Each row is a point. Each table stands for the endless flat space through its points: a line for two points, a plane for three, and so on. Write the one point that lies in both, or say that there is none.
(in the rows, 128 means zero)

First:
[[165  96 136]
 [166 101 140]]
Second:
[[149  74 133]
 [154  81 130]]
They share: no point

First, 4 rows:
[[170 156 131 138 121 151]
 [150 128 113 146 151 115]
 [159 128 100 117 132 118]
 [184  82 101 138 149  83]]
Second:
[[164 140 108 138 123 147]
 [155 138 109 146 117 156]]
They share: no point

First:
[[150 192  90 137 165 110 115  81]
 [119 149  30  86 147 105 117 141]
 [153 173 120 136 168 116 117 114]
 [167 192 110 121 149 107 137 117]]
Second, 2 rows:
[[157 157 113 122 162 116 128 143]
 [117 161 101 110 158 112 100 135]]
They share: [147 158 110 119 161 115 121 141]

First (2 x 11):
[[159 105 121 133 115 114  88 176 158 150 136]
 [139  81 113 153  79  94 132 136 150 154 104]]
Second (5 x 11):
[[143 142 132 158 115  87  59 180 110 114 121]
 [155  86 130  98  95 113  71 136 172 176  93]
 [195  97  99 209 101 160 115 179 123 121 181]
 [175 118 122 178 111 129  83 176 120 112 145]
 [178  50 106 126  79 149 116 136 187 200 130]]
They share: no point

First, 5 rows:
[[159 125 108 138 153  92 133  94 121 162  70 181 155 162]
 [147 119 191 101 118 126 129  79 148  98  67 130 149 134]
 [191 131 169  82 161 137 171  61 146 120  75 128 159 159]
 [149 119 124 140 138  92 121  93 120 149  67 183 156 150]
 [143  97 138  92 143 148 181 128 223 146 152  55 143 134]]
Second (2 x 14):
[[160  97 147 128 149 124 138 107 167 148 104 128 149 142]
 [163 124 117 104 149 109 165  77 134 148 128 155 155 148]]
They share: no point

First:
[[141 136 123  92 151 111 186 125 120 177 114 156 138 131 169 117 119 155]
 [128 161  76 110 124 171 142 150 153 160 129 157 132  73 103  89 143 111]
 [140 139 114  94 144 125 174 132 125 172 115 155 140 119 153 113 121 143]]
Second, 2 rows:
[[117 122 101  84 103 185 162 138 122 153 120 162 157  76 147 106 119 152]
 [129 138 103  88 121 165 148 142 134 157 112 156 149  90 129 106 117 132]]
They share: no point

First:
[[118  85 141 187 172 156 127  91 152 147  93 142 132 122 174 139 161 118
  124 149  80 140  99 165]
 [154 113 173 143 132 140 167 119 136 119 101 178  88 118 138 111 169 114
  116 117 108 144  79 125]]
Second (2 x 24):
[[147 112 163 168 142 141 147 115 128 132 105 150 105 136 155 127 162 125
  114 131 106 127  98 142]
 [129  92 149 152 164 139 141 105 148 128  87 164 115 118 147 125 176 117
  134 135  98 145  96 156]]
They share: no point

First (4 x 24):
[[ 96 144  55 160 160 134 111 183 158 104 100  80  87 137 155 108 131  91
   85 120 135 143  93 114]
 [ 72 141  70 175 130 152 114 138 176 107 109 107  84  74 155 108 125 106
   97 129 135 164  90 126]
 [117 166  90 130 130 152  94 183 156 132  64  87  59 129 105  83 180  76
  127 119 170 159 125 121]
 [ 98 130  61 169 155 125 125 172 157  93 119  86 101 130 158 115 110 102
   89 114 125 145  94 109]]
Second (5 x 24):
[[116  99 104 193 110 134 120 163 171 103 110 110 121 151 123 102 121 159
  192 123 162 146 156 125]
 [121 106  77 212  97 114  95 170 173  85  92 120 138 147 134 106 129 161
  209 141 151 160 165 113]
 [113 151  82 174 115 100 149 129 113 103 135  89 112  60 132  83 132  73
   98  92 112 183 138  73]
 [110  97 100 177 122 127 124 165 170 106 116 104 107 142 108 103 118 144
  172 120 164 147 149 129]
 [123 141  76 152 115  93 123 151 142  84 115 105 100  75 111 106 123  76
  114 107 120 188 123  87]]
They share: [123 124 108 157 115 125 136 150 153  99 121 105 101 108 114 104 117 109
 139 101 140 165 128 106]

First (5 x 24):
[[ 76 153 142 158 179  91 119 167 160 136 183 167 116  97 196 117  57 167
   54  58  91 183 103  64]
 [ 54 191 109 100 185  76 134 111 148 100 165 122 130 152 195 181  69 166
   45 103 144 158 124  72]
 [ 64 147 141 120 160  76 100 105 119 127 123  91 115 160 162 177 121 153
   93 132 162 138 136  81]
 [ 96 169 143 126 173  80 128 126 150 136 133  97 138 174 163 177  92 158
   91 135 158 139 138  86]
 [ 39 136 146 164 158  90 100 158 138 145 158 157 105  79 182 100  84 146
   67  51  94 185  96  83]]
Second (4 x 24):
[[113 102 179 166 165  41 130 124 177 174 178 151 158 147 177 106  68 142
   67  92 183 161 120  94]
 [ 47 179 104 128 148  83  96 183 179 150 144 116 163 107 123 126 150 144
   46 115  97 131 110  65]
 [117 147 196 177 186  99 102 119 113 125 110 125  55 135 184 193  42 137
  142 110 106 199 169 117]
 [ 60 157 116 136 142  66  98 168 188 162 154 135 171 111 125 114 142 135
   43 108 127 137 113  69]]
They share: no point

First:
[[136 116 157 127 114 108 220 126 164 128  62  51  88 169 112 119  71 162
   98 205 130  73 100 101]
 [136 135 150 112 126 129 198 117 153 125  81  75  99 166  93 138  92 168
  105 185 138  87 124 118]
 [133 172  91 105 173 173 109  91 117 124  90 167 120 164  81 203 170 164
  127 115 161 121 157 138]
 [133 173 110  98 163 172 131 104 120 117 105 145 123 165  72 190 149 166
  116 135 157 113 163 143]]
Second (5 x 24):
[[120 157 136 102 182 149 148 124  99 127  93  82 119 150  66 128 107 192
   96 157 178  92 165 109]
 [131 126 164 143 137 190 158 101 151 132  68 108 130 159  36 155 129 206
  133 153 141 130 120 115]
 [116 206  94 103 182 115 193 106  61 117 123  83  80 154  96 120  79 146
  103 148 191  65 205 105]
 [142 178  89  80 129  99 193 120 137 105 113 118  81 186 150 183 106 103
   89 179 137  63 149 148]
 [131 172 114 140 114 142 212  76 133 121  97 130  83 184  87 172 112 134
  142 151 137 104 144 129]]
They share: [134 151 130 109 143 147 168 115 137 120  90 106 110 167  87 161 116 164
 107 165 146  96 139 127]

First:
[[ 92 117 134 104 149 144 129 105 134 139 133 159 163  66 108 164  91 134
   74  77 141 134 130  65]
 [106 121 138 102 143 138 123 121 124 157 149 167 143  82  94 154 101 142
   66  85 151 118 134  71]
 [121 124 144 107 132 122 127 131 123 171 164 171 126 106  84 138 111 141
   66  95 167  95 143  86]]
Second, 5 rows:
[[ 65 110 171 116 154 118 173 109 130 128 173 136 186  87 160 162 133 151
  105  98 156 119 138 129]
 [ 76  70 171 156 111 126 174  74 133 129 100 123 145 107 108  93 112 131
   84 125 133 109 151 119]
 [ 95 111 171 153 150 117 191  84 142 154 155 152 183  95 126 149 122 121
  112  96 136 113 130 103]
 [139 126 159 164 156 110 173  91 176 164 161 160 178  95 102 150  89  81
   91 102 150 105 142  89]
 [122 171 131 103 175  61 148 141 153 189 222 203 190 113 128 206 115 123
  145  23 175  85 115  55]]
They share: no point
